Each row is a point. The last column is the point's height on a tilted bowl or saddle (a function of degree 2), plus a little noise. Count its main directions that bend up, bend down and stay straight.

Points (16 x 4):
[[  7 -17  -9  18]
 [-49  84  24   0]
 [ 46 -37   5  49]
 [ -7 -13 -30  37]
 [ 49  12   5 -11]
 [ 83 -25  24  43]
 [-27  18 -24  11]
 [-26   0  -4  -7]
 [-54 -83   7  19]
 [ -5 -23  -5  16]
 [-42  77  -2  10]
 [ 27 -12  -1  12]
 [ 11  -4  27 -13]
 [  0  22 -83  95]
 [ 29 -24   8  22]
 [-10 -12  -2   4]]
Directions: 2 up, 1 down, 0 straight

Points (24 x 5):
[[-19   0 -15  38 -43]
 [ 10  52 -18  -2 -28]
 [-10  -9  29  11 -24]
 [-39  53 -17  -6 -10]
 [-18 -15   4  19 -39]
 [ 13  69   6 -58 -51]
 [-22  11 -25  73 -45]
 [  5  10  41  14 -13]
 [-23   8 -16  67 -45]
 [-11   7 -12  42 -37]
 [ 51  10 -11 -11 -32]
 [ 26 -30  43  16   1]
 [ 30 -85  65  48   3]
 [-48  -8  -3  35 -53]
 [-49  27  42  18 -34]
 [ 32 -58  32  -6   0]
 [ 61  29 -15  -6 -37]
 [ 34  34  65  13  -1]
 [  2  -1  81 -21  -3]
 [ 50  21  74 -43  -6]
 [ 32  -3  38   9  -1]
 [ -2 -36 -14  20 -52]
 [-19 -39 -27  36 -77]
 [ 63 -17  -5  26 -16]]
Directions: 2 up, 2 down, 0 straight

Points (44 x 7):
[[ 78  15 -15 -18  -4  29 -35]
 [ 39 -49   3  48 -52  35 -71]
 [  6  46  11 -21  51  53  45]
 [ -6 -45  11  13 -33  23 -27]
 [-43 -37 -51  -6  -4  -2 -25]
 [ 17  12 -51  77  17 -44 -15]
 [ 18 -36  85 -33  -3 -20 -64]
 [ -3 -22  35  35  59  30 -37]
 [ -1  30 -54  16  31   2  37]
 [  7   0  -9 -15 -10  -1  -3]
 [ 29 -21  -2 -11 -39 -16 -35]
 [ 20  -2  12  28  16  18  -2]
 [-64 -27  78 -16  -6  47 -64]
 [ 10  10  62   7 -11  46 -20]
 [  8 -19  -5  32  -4  12  -5]
 [-19  44   8 -36  -1 -49  -8]
 [-21  58 -63  65  41  15  88]
 [-11 -20 -22  21 -33 -20  -8]
 [-24  11  54 -38  32  41 -34]
 [-38 -23 -25   9  25 -29 -11]
 [-56   1  13  25  76 -46 -44]
 [ -4 -28  -2  21 -45   2 -15]
 [-19 -20 -19 -13 -14  -6 -12]
 [ 11   3   3  36  69  29  -6]
 [ 36  16 -25 -95 -33  31 -28]
 [-40 -20 -42 -48 -20  39 -25]
 [-60  13 -10 -44  -1   1   0]
 [ 49  -3  29  -7 -13 -48 -34]
 [-24 -21 -13  15 -28 -30  -3]
 [-29  -3   0  -8 -25 -45  -6]
 [-40  23 -38  44  24 -44  22]
 [ 27  12 -54  -7  -3 -51 -34]
 [ 18  25  12  10  41  38  19]
 [ 36  35  43  30  11  11  -5]
 [ 43  13 -81 -15  23 -20 -37]
 [ 62  -3 -36   2 -67   7 -87]
 [ 34 -13 -14  40  14 -37 -28]
 [ 48 -31  45  26 -16 -28 -36]
 [ 57  20  33 -24  24  15 -25]
 [  4  -8   1  55   6 -43  -1]
 [  0   7 -13  26  -4 -24   8]
 [ -5  30  -4 -49 -43  25   2]
 [ 25 -19  -1 -49 -14 -23 -40]
 [-27  43 -16   1  21 -72 -10]]
Directions: 1 up, 4 down, 1 straight

Points (64 x 9):
[[ 34  10 -25  13  -2  -5 -20 -39   5]
 [-22  22  39 -37  66 -11   6 -79  34]
 [-59 -65 -28 -22 -15  35  20 -11 -30]
 [ 22   5  17  22  32  22  38  -4  -5]
 [ 19 -33  -9  48 -15  42 -30 -25 -19]
 [ 32  19 -37   8  31 -12 -54   7  -3]
 [ 18   2   2  37 -31 -12  12  27 -13]
 [ 28  15  -9  17  14 -32  24   1   7]
 [-87  49 -25 -28  26 -10  28  54 -36]
 [  7  33   4  22 -17  23   2 -31  -4]
 [  9 -35  29  26 -12  -8 -38 -22 -25]
 [ 31  37 -25   1 -31 -48 -47  -8   4]
 [ -9 -20 -67 -34  63  12  36 -13  23]
 [-23   8   4 -59 -23  -5   7 -22  -1]
 [-35  -5   3  27  32 -10  40 -10  12]
 [-28   3  -8  58  10  19   4 -16   3]
 [-61  37  10  18 -45  14   5  18 -28]
 [-61 -33  72  26 -38 -69  42   6 -59]
 [ 15  30  -2  -9   5  -3  -3 -22  -1]
 [-16   0 -32 -20   3 -31  -3 -72  20]
 [-58   4 -31  22  -3 -20  -2  33 -18]
 [ 34  46 -21  38 -16 -59  47 -20  24]
 [-21  -8 -41  16   4 -62 -12 -35  23]
 [ 29  29  -4  55  18 -44  73  11  18]
 [-61  44 -17 -55  29  -5  13 -16   6]
 [-81  26  35  -5   4  -3  10  63 -55]
 [ -7 -37 -91 -40  -7  15   7 -41   2]
 [ 77 -50 -21 -40  31 -50 -65 -15  23]
 [-30 -20   3  34   8  -4  -9  14 -22]
 [-56 -14  27  13  65 -11 -64  62 -95]
 [ 22  17 -66  62  65 -28 -44 -19  18]
 [ 41  -3 -43 -69  17 -11   7 -15  28]
 [-80   8   8   1  24   4  27  10 -15]
 [-14  48  -9 -59  -2 -44 -20  20 -10]
 [  0  -9 -29  39 -11  53  46   0 -18]
 [-15 -13 -67   1 -83  34 -23  28 -43]
 [-35 -24 -12 -34 -18  15  12 -35  -3]
 [ 21 -27  28  57 -25 -12  -8 -35 -17]
 [ 49  35 -10   8 -18  31 -12  13 -12]
 [-22 -39   2  13  48  16  46  50 -54]
 [ 10 -23  14   2 -35  -4  64  -7 -24]
 [-71  -8 -18  19 -14  49 -17  13 -37]
 [-29 -33   0 -20 -34 -19  -6 -32 -24]
 [-34  -9  24  -7 -23  -6  -3 -13 -24]
 [-37  47 -30 -37  -1 -33  -2  20  -8]
 [ 23 -38   2  29  10   1 -35 -12 -13]
 [  0  38 -22 -18  23 -51 -32 -20   6]
 [-60  26 -11   0  72  -6  72 -25  57]
 [-24  -6 -39 -28  22  27 -37  15 -22]
 [-14  -3  -3 -20   8 -50  21  -9  13]
 [-32 -18 -23  29 -61  -2  12  44 -30]
 [ 48 -23 -27 -27 -25 -25  -1  -6   4]
 [ 40 -47 -33  20 -13   0  95 -39  -1]
 [  9   4  88   2 -18  17  30 -67 -26]
 [ 54  39 -45 -29  24   7  79  44 -46]
 [  9 -27  22 -32 -32 -14  15   7 -22]
 [-41 -28  15  -9 -17 -13  55 -26  -1]
 [-31  13  28 -17  13 -27  28 -36   8]
 [  4  56 -35   0  10  20 -40 -27 -11]
 [ 15 -23  16   0   5   9  -3 -86   9]
 [-24  22 -32  36 -37  14 -24  27 -19]
 [-81  48 -15 -38  34  -1  57  14   4]
 [-13  39 -89   2 -16  32  38 -53  -4]
 [-54   8 -10  23  -7 -56  20   2   8]]
Directions: 3 up, 4 down, 1 straight

Points (71 x 9):
[[ 47  -5  -8 -18 -30  33 -18 -15 -34]
 [-18 -10 -25  41 -43  22  47  20 -27]
 [ -6  21  12  25  -1  33  24 -52 -21]
 [-25 -14  15  -1  27 -16  21 -17 -24]
 [-17  33   0  30 -16 -22  -4 -19  -4]
 [ 18  -7  29  36 -13  44  11   4 -34]
 [ -2 -29   2  -3  40  -1  19 -36 -54]
 [ 16 -22  12  16  11 -23  56  14 -47]
 [ 12 -67 -38 -25  28   3  10  32 -64]
 [-46 -22 -39   4 -10 -10  -3  10 -10]
 [  3  14 -21  34 -20 -47 -11  12 -16]
 [-15  35 -19 -42  53 -19  -1 -13 -34]
 [ 15  33  46  20  16  22   2  -1 -25]
 [-39 -55 -16  -9 -12  17  -8   6 -24]
 [  0  49  -3   0  13 -41 -10  33  -3]
 [ 22 -27 -21  -9 -13  27  47  13 -39]
 [ 22  22  -7  11 -27 -60 -58 -33 -35]
 [ 19  28  52  -7 -31   8  24   4 -13]
 [-23 -36  44  31 -17 -34  18  28 -36]
 [ 18   5  -1  28 -15  28   3 -28 -22]
 [-14  19  47  -6   8  26   0   2 -17]
 [ 42   8 -38   3 -12  -9  28 -19 -36]
 [-16 -61  43 -15  18 -20  -9  22 -50]
 [-42 -24  24   8 -15   9 -22  -3 -16]
 [  5  56  -9 -14 -15  -1   2  19  -6]
 [ 50  15 -17  -7  14  11  -1  28 -43]
 [ 38  -2  25  19  14 -48  11  25 -30]
 [ -7  -3  21  44 -38  13   1 -25 -15]
 [-15   5 -10 -41   2  33  12  -7 -20]
 [ 19  54  10 -25  -1   6  18  10 -18]
 [ 15  -4  19 -32  14   3  -2 -29 -27]
 [-11   0  17  -2 -16  -5  -3 -27  -2]
 [ -6 -23 -17   2  -2  -7 -21  43 -19]
 [-31 -35   3  -8  17  22  19 -23 -37]
 [  6  23   1 -15  37  33  29   7 -49]
 [  6 -17 -42   5  33  25 -27  22 -54]
 [ -1  -2 -39  16 -32  43  -3   2 -16]
 [-76  18 -33  -3  -5  -7  26  19 -14]
 [  4  -9  -2  62 -24  95  -4  20 -64]
 [ 15 -26 -13  -8 -14   0  49 -20 -36]
 [-19  22  -1 -41 -30 -36  11  22  12]
 [-14 -12 -31  17  23  16   4 -27 -38]
 [-37  28  -6  11   1 -35 -20  34  -6]
 [-35  19 -10 -35  52 -17  -8  -9 -31]
 [ -6  13  10   9 -30 -40   3  22   2]
 [-78  -6 -33   3   1  -5 -42   1 -32]
 [-69 -62  14 -29   1  28 -22   9 -47]
 [-27 -26 -20  42 -12 -41   1 -38 -40]
 [ 19  31 -13 -19 -37  35 -29  38 -25]
 [ 17 -11  -3 -24  10  -9  -3  18 -19]
 [  7  11 -84  13 -44  -9 -17  15 -25]
 [ 41 -17  61   8 -18  14 -30  37 -59]
 [ 44 -24  -5 -50 -14 -15 -16  -3 -39]
 [ 31  14   8 -39   6  -1  53  -2 -44]
 [ -6 -50 -48 -12   6  52 -11  48 -48]
 [-28 -16 -21  35 -26 -28 -10  -7 -20]
 [ 25 -63 -14 -10 -56  34 -23  52 -50]
 [  3  24  -5 -27 -37  49 -18  56 -28]
 [ -6  61   8 -48  58  -1 -32 -13 -49]
 [ 34 -38 -34   5  63   2 -31  23 -91]
 [-13  14  -9 -11 -15 -50   8 -10   5]
 [  6  -1 -22  12 -12   0 -39   1 -22]
 [  3  -3  -9 -26  16 -23   3   3 -11]
 [ -9 -33  26 -16  30  47  27  32 -66]
 [-11  21 -11  45 -22  16  59  -4 -35]
 [ -9   3  28 -66 -16  29 -36 -12 -31]
 [-19  -4  32  11 -15  -5 -58  -6 -24]
 [-20 -11  14 -11  11 -21  45   1 -21]
 [ 18 -43 -29 -12 -42  -1 -16   0 -27]
 [-22 -25 -32  -6   8   0  -1  27 -16]
 [  8  19  37   8 -12  -3 -38   5 -14]]
Directions: 0 up, 6 down, 2 straight

Points (77 x 9):
[[ 11  19 -72  31  19  11 -23   3 -29]
 [ 55 -18  14 -14  26 -20  11 -57  50]
 [ -3  13 -20  28  29 -52  25  13  33]
 [ 16  26  -5   5   8 -26 -63 -38  27]
 [-14  26 -72  20   7 -42 -18  44  -5]
 [ 44  27  11   8  18  18 -16  -8  28]
 [-23 -17 -13  31   8  44 -30  -5  -1]
 [-19   2  -9  -2  25   2  18  34  -2]
 [  1   2  14   6 -20  11  90  26  19]
 [-22 -35 -47 -27 -11  10  30  57 -15]
 [-27  14  72  13  -1  22   7  15  26]
 [-21  16   7  14 -54  32  36 -28  18]
 [  3 -12  24   0  52 -10  37  58  61]
 [ 34  18 -12  -5  41   6 -48  50 -24]
 [-51 -42  25  60   5   8  35 -16  46]
 [-37  -5 -24 -16  -2  63 -30  48 -48]
 [-27 -58 -38  -4  37   8 -11   5  -5]
 [ 19   7   6  42  51  32 -23   2  14]
 [ 33  -5  27  -8   4  -3  -5 -30  33]
 [  7 -10  29  22  21  38  29  21  39]
 [ 39  23   3   9  -6  51 -27 -19  39]
 [ 14  10  -5 -38  -2  -3  -5  51  -5]
 [-12   5  -5  22  22 -24 -20  -7   9]
 [ 26 -21 -20 -33 -21  14  -2   4  13]
 [ 61   2  91 -13 -12  19 -36   7  36]
 [-28 -27 -19  18  16 -31  13   1  17]
 [ -6  -9  17  52  -1  -3  29  24  33]
 [-10  37  46  26 -13  36 -21  -2  35]
 [-24   1   7  45 -20  -1 -43  88  13]
 [ 19  13 -17  -5  33 -10  20  44  12]
 [-24 -19  64  17  54 -14 -19  23  26]
 [-22 -22  23 -48  -7  -3  -2   0  33]
 [-63 -10 -30 -11   5  -2 -21  22  -7]
 [ 20 -15  15  13 -26 -11 -39 -15  36]
 [-14   9 -31   8 -16  19   1  56 -31]
 [ 23 -27 -57  24 -45   0  12  -9   9]
 [-25  15  17   3  38 -34  14 -23  37]
 [-40   6 -51 -72  15  16  37  30  -8]
 [-35  19 -17  24 -30   7  -2 -44  35]
 [  2  23  60 -39 -31  44  84  35  23]
 [ 33  34  -3  29  18  35 -25  77  14]
 [ -2  29  48  -2  30  60  32 -17  57]
 [ -4 -22   0   3  10   0  -8   2  13]
 [ 24 -39  17  20  23   7 -10 -27  42]
 [ 13  17  13 -10  -6  -5 -29 -18  17]
 [ 25 -43  -6  -9 -16 -25 -21   2  35]
 [  2 -14  95 -30   4  34  42  34  72]
 [ -8  17   2  38 -34 -26 -26  50   4]
 [ 23 -21  11  30  -5  68 -15 -30  58]
 [-25   1  -2  31 -18 -46  53 -45  30]
 [ -9 -12   3  12  14  20  -8  11   3]
 [ 79   6   2 -35 -67  40   7  -8  48]
 [-20 -45  57 -17  51  81  32  -4  79]
 [  0 -19  47  13 -16 -28 -33   1  15]
 [ 31 -14 -18  11   6  40   7 -10   7]
 [ 38 -26 -51  28 -29  29  54 -10 -11]
 [ 33  40  31 -55  12  21 -11  19  -4]
 [-21  30   2  16  57   0 -12 -22  20]
 [ 29   3  -3  29 -12   7  43   6  30]
 [  3   7  -4  -4 -37  59   8  10   1]
 [-19  28 -27  -9  22   2   6  63 -25]
 [  1  17  -4 -21   0 -42 -19 -35  27]
 [  6 -36  -4 -36   0  25  26  -9  25]
 [ -6  16 -20 -43  18 -11 -13 -84  83]
 [ -9 -18   9   2  13  43  61  22  17]
 [-38  15  14 -16  36 -13 -28  -9   7]
 [  6  66   6 -11 -19  29 -57 -30  57]
 [-59 -30   5 -24 -14 -30   1  -4  39]
 [  8  36 -22 -55   1 -32   7  29  10]
 [ 16   7 -17 -12 -36 -20  77 -39  23]
 [-41  24 -19  -7  29 -28   2 -15  23]
 [-22 -11 -29  -4 -14  -7 -16  12   0]
 [ 30   2 -27  -3   0  53 -12 -34  10]
 [ 31 -48  -6 -20 -22 -26  -7  27  43]
 [ -3  40 -23 -29 -38  33  12 -63  65]
 [-11  62 -29  24 -20   3 -55 -28  58]
 [ 34 -85   7  34   0  15  49 -22  87]]
Directions: 4 up, 2 down, 2 straight

Points (69 x 9):
[[ 28 -22   2  11 -10 -37  -8  11 -20]
 [ 44 -11 -42 -52 -23  12 -31  22 -15]
 [-18  18  11  49  20   3  25 -14 -35]
 [-41 -15  -1  -4  -1   6  -1  27   2]
 [ -1   6  -2   7 -20  36 -10  35   6]
 [-42   2 -49  -9 -22 -52 -24 -14 -19]
 [  1   3  -3  50  24  -7 -15 -51 -61]
 [-14  11 -17   4 -34 -66  33  31 -24]
 [ -3  11  23   6 -18  29  46 -23 -21]
 [ 15 -61  16  37  33 -12 -14  19 -46]
 [-55  20 -61 -35 -46  -7   4 -22  -1]
 [-28  -1  11   3 -22   8 -41  -4  -4]
 [ -7 -29  52  10 -32  16 -22   3 -27]
 [-18  16  -8  16  13 -15 -32 -18 -16]
 [-21  -2  -9 -13   4 -18   5   7   0]
 [ 66 -26  -1 -17  25 -16  17 -24 -37]
 [-28  17  59 -13  14  -9 -26  10 -33]
 [ -6   6  19  73  15  26 -45  60 -63]
 [ 10  -1  17  62  10  -2  10 -33 -54]
 [ 35  42  -1  41 -12  -4 -23  -8 -34]
 [  9  32  24  18 -14  17  12 -11 -19]
 [ 30 -28 -17 -17   1  -8 -46  12 -25]
 [ 48   1 -30  35  16  34   6 -18 -36]
 [ -4  27  15 -38  -5 -16 -13  27  -5]
 [ 12  22 -30   5  42 -39   3  24 -18]
 [ 60 -34  13   2 -14 -19 -14 -13 -42]
 [-21 -14  35  25 -26  14 -23 -89 -77]
 [-11  18  24   4 -22  -6  -6  13  -5]
 [-24   7   0 -26  -1 -29   5 -47 -26]
 [  1  -8 -10  13  19   3  16 -25 -17]
 [  6 -15 -14  31  -4  -5  25 -33 -28]
 [  9 -49 -53  -1  28 -16  34 -24 -39]
 [ -9  19 -18  34  -9 -20  25  13 -10]
 [-33  26   0 -24  11 -34 -21 -29 -16]
 [-13  15  29  40   8 -26 -55 -26 -55]
 [ -6   9  -5  -2  31  32  -6  27  -1]
 [  7  -4   8  -4  27 -25   2  -5 -16]
 [ 23  13 -44  -6   7  23  33 -28 -16]
 [ 33  19 -41  20   1   4  15 -71 -62]
 [-24 -16  95 -19  25 -10 -43 -31 -86]
 [ 56  19  13  35  -4  24 -12   0 -38]
 [ 26  28  32  -6 -15  -8 -33  36 -23]
 [-39  21  -3  30   6  11  92  32 -39]
 [-14   0  -6  26  12 -35 -24   5 -21]
 [ -6 -39  76 -26  27   2  -5  -7 -52]
 [  4  -4   0   8  43 -24  20   5 -16]
 [ 32 -15 -28 -25   5  -2 -23 -20 -19]
 [ 67 -37 -35 -24  42 -47   3 -17 -60]
 [ 50   9   4  32  30  13  33  24 -21]
 [ 28  31 -12 -12  77  38  14  24 -10]
 [ 14   1   0  44  11  -7 -21  23 -22]
 [-22   4  34 -54  -5 -15   8  22 -17]
 [  7 -47  41 -13   4  57 -10 -31 -46]
 [-28   8  17  38  -6  10 -78  46 -39]
 [ 20 -39   4  58 -16   3  -8 -27 -46]
 [ 45   3 -23 -45 -23 -17  63 -30 -46]
 [ 20   8  24 -20  17 -13   1 -44 -31]
 [  5 -29   0 -53  35 -46   2 -12 -37]
 [ 14  26  37   8 -46  -8 -32  19 -22]
 [  5 -32  14 -27  15 -68 -26   6 -52]
 [-36  23 -13  37   9   5 -65   2 -23]
 [ -4   9   2  -5   3  37 -10  16   4]
 [-40   2   7  33  14  25  -7  33 -15]
 [ -4 -43 -24 -24   2  59 -29 -25 -22]
 [  6   8 -11  24  39  51 -56 -54 -63]
 [ 26   3  55 -34 -23  31  20  62 -33]
 [-26  59 -10   3  23  17  27  33  -8]
 [-32  41 -24   5  21  29  25 -25 -13]
 [ 10  23  27  14 -46  14 -19  14 -11]]
Directions: 0 up, 6 down, 2 straight

Points (64 x 9):
[[-33 -51 -26  17  -4 -18 -29  33 -53]
 [  7  51  33  13  -1  35 -14  25  -7]
 [ 13 -24  -7 -35  -6 -11 -15  13 -25]
 [ 24  43  22  21  12  37 -24 -24 -10]
 [-27 -12  59 -23  -4  30   7   6 -26]
 [ 87  44   7  -3  50  19  36 -13 -26]
 [-20 -10 -39 -31  -4  34  26   2 -41]
 [-37   0 -20  -6  48 -25  -2 -27 -28]
 [ 35  34  16  -6 -20  34  28  19 -12]
 [  7  51  11 -16   7 -23  -9  17 -24]
 [ 11   1  35 -10  54  45  85  -9 -40]
 [  6  30  16  17  12  19   4  18   1]
 [-26  29  38 -15 -22  26  18  55 -48]
 [-12 -10  39 -23  11 -34  -1 -24 -18]
 [ 16  21  14  -2  19  56 -12  12  -3]
 [ 42  -5  12  -1 -48  -1   3 -13 -31]
 [  2   0  -1 -38 -26  14 -16 -48 -27]
 [ -7   4 -30   7 -17   2  38 -14 -23]
 [-21  -7   6 -22  11  18  18 -64 -15]
 [ 24 -26  22  18   4 -11 -10 -12  -5]
 [-16 -16  10  -4   3  -4  29 -20  -8]
 [-11 -22 -12   1 -23 -20 -11  28 -31]
 [ -5 -19   7 -13  -3  43   7  53 -29]
 [ -3   1  16 -12  46   7  -5   9  -8]
 [-23  27   1 -12  50 -25 -36 -95 -64]
 [-11  23  52 -18  -6  -8 -87  20 -37]
 [ 12   5 -16 -29 -34  29   3  70 -39]
 [ -4  65 -17 -30  16 -39   5  20 -60]
 [ -6 -72 -34  27  -9  44  -6  16 -56]
 [ -4   5 -35   0  23  -3 -27  13 -20]
 [-44   3  74  27  16  12  47  -8 -51]
 [ 38  24  14 -40 -35  31 -12 -18 -30]
 [  9  34  -9  51 -12 -29 -20 -10 -19]
 [-31 -13  16 -17  18   0  -3  50 -38]
 [ 34 -21 -18 -14 -14  45 -34  -6 -20]
 [ 26 -18  -7  -3  27   9  48  12 -11]
 [-58 -14   6  22 -44   8 -18  -4 -40]
 [  0   0  66  10  -8 -38  12 -12 -34]
 [ 12  11  32 -19  14  36  31  25 -20]
 [ 42  25  36  68 -20 -12 -16 -25 -31]
 [-32 -46 -37 -14 -33  -5 -18  51 -72]
 [-22   8  -5 -40 -31 -26 -10  22 -48]
 [ -1  16   5 -34 -13 -34  16  20 -40]
 [ 15 -42  20   4  23  41 -25   5 -12]
 [ 42   7 -30   0   6 -21  30   9 -15]
 [-23 -46  15  19  14 -31  49 -31 -13]
 [-12  17 -34  38 -29  26  30 -22 -29]
 [ 22  19  30   1  27  22 -33   5  -4]
 [-33  11 -24  44 -18   3  23  -3 -28]
 [  7  -5 -28   6  39  13 -23 -30 -14]
 [-29 -67  29 -20   8  37 -25 -12 -13]
 [ 11  24 -15 -40  19  22  -6   3 -18]
 [-47  26   2  10  21  -6  -1   0 -24]
 [ 26  -2  16 -10  15 -47  25   1 -20]
 [-27  18 -30 -17  -8 -42 -50   6 -57]
 [-20  52   6  36 -75  10  -1 -36 -66]
 [ 11   0 -37  79 -24  62 -28   2 -46]
 [ 27   4   4 -26  27 -23 -40   0 -24]
 [ -4  11 -49   5 -59  18  17   1 -49]
 [-49   3 -14 -26 -29  19   5  20 -40]
 [-47   6  -4 -27  61  -6  30  -1 -43]
 [-28 -21 -61   5 -13 -27  19 -12 -57]
 [-33 -16   4  33 -37  35 -43  73 -49]
 [  9  -5  33   9   8   6  -1  38 -10]]
Directions: 0 up, 6 down, 2 straight

Points (63 x 9):
[[  8  10 -30  26  62  23 -13  59  -9]
 [-22  22   4  34 -51  31 -77   8  45]
 [-15  18  33  10  11 -36   5 -31  12]
 [  5 -16  26 -47 -18 -24 -70  27  26]
 [-52 -21  30 -71  14  32  -7   8  25]
 [-17  -4 -12  32 -14  -1 -56  49  16]
 [-78  12  65 -25   4  37  39  29  -8]
 [-41  12   0 -64 -24 -21 -10  27  -1]
 [ 24  -1  54   4 -32   4   1  26 -15]
 [-50  30 -10  22  21 -45  -1   3  14]
 [ 36   4  -1  12 -29  -2  16  37 -26]
 [ 13   9 -22  11 -35 -43 -66  -2  24]
 [ 11 -19 -10 -36  52  -3 -20   4  10]
 [ -8  34 -49 -25 -10  27 -30 -48  14]
 [-20  63  21  61  41 -17  35  72  -9]
 [ 11  -6  -7 -57   5  22 -47 -50  42]
 [ 60  57 -29  51  57 -22   6 -19 -15]
 [-32  19 -17 -21 -17  42  13  23  -9]
 [ 28  30  60  37  17 -53  19   3 -16]
 [ 35 -18  47 -34  32  46  -9  42 -11]
 [-27 -52 -47  36  39 -48 -15  -5 -18]
 [-55  63  25 -39 -18 -34 -26  -3  12]
 [  0 -28 -45  16  36 -47 -34 -61  11]
 [-41  20 -25  51   1  41  23  22 -26]
 [-20  29 -30   3  24 -27 -28   0   7]
 [  5  14  60  -9   6 -57 -35 -45  27]
 [ 15  41  -8  -7  -4 -19 -19   3  -1]
 [-34 -58 -10   9 -21  32   1  33 -13]
 [-16   3 -28 -13 -11  30 -17   7   5]
 [  3  -2  40   2  70  41   6   5 -16]
 [ 17  21  17  11 -15 -20  67 -31  -8]
 [-29  13 -11 -73   3 -66   6  81 -12]
 [ 39 -48 -42 -19   1  13  -9 -27   9]
 [-36 -11  11 -28  11 -10  28 -20   6]
 [ 11  27   0 -11 -37 -34 -24  12   5]
 [-37   7  -8 -10 -46   0  38  34  -5]
 [ -3 -26  28  -6   9 -64 -12 -13  -4]
 [ 29  23  29  10  24  -1 -70  -4  26]
 [-43  20  24   5  -1  -4 -15   1  13]
 [-59  32  22 -15  -8 -18  -7  41  14]
 [-30 -49 -45   2 -44   7  13  60 -15]
 [  9  37 -46  13  12 -27  10 -41  12]
 [-35 -10  11  45   3 -61  11  -1   8]
 [ 38  31 -17  18   9   7  24   9 -24]
 [ 22  -7  27 -25  22  40  16  35 -21]
 [ 36 -20 -59 -10  16  -2  15  44 -21]
 [-58  30 -47 -31 -13 -40  30   3   0]
 [-29 -39  31 -56  40  17  11 -14  11]
 [ 66 -25   1  18  15  -3  74  30 -71]
 [-55  44   1   3   4 -19  16 -53  16]
 [ 34  39  21 -34  -6  22  -4 -46   6]
 [ 41  37  29 -47  20  28   4 -32  -2]
 [-15  21  29  23  23  36 -11  17 -13]
 [-25   1  -1  18 -49  -1 -16  23  14]
 [-33  -6  18 -11  32  33  10 -19   3]
 [  8  18 -66  33  38  -3   5   1  -1]
 [ 12  14 -31  16  32  19   1 -35   5]
 [ 25  18  15  25   3  -5  28  -8 -19]
 [ 55 -61 -28   3   7  24  45   0 -36]
 [ 19  95  20  -3   1 -23  72 -35 -21]
 [-41  19 -39 -39  -4  -5  20  17  -3]
 [ -5  29  22  49 -14  29  32 -57 -11]
 [ 40   5  79  13   4  49  69  -1 -95]]
Directions: 3 up, 3 down, 2 straight
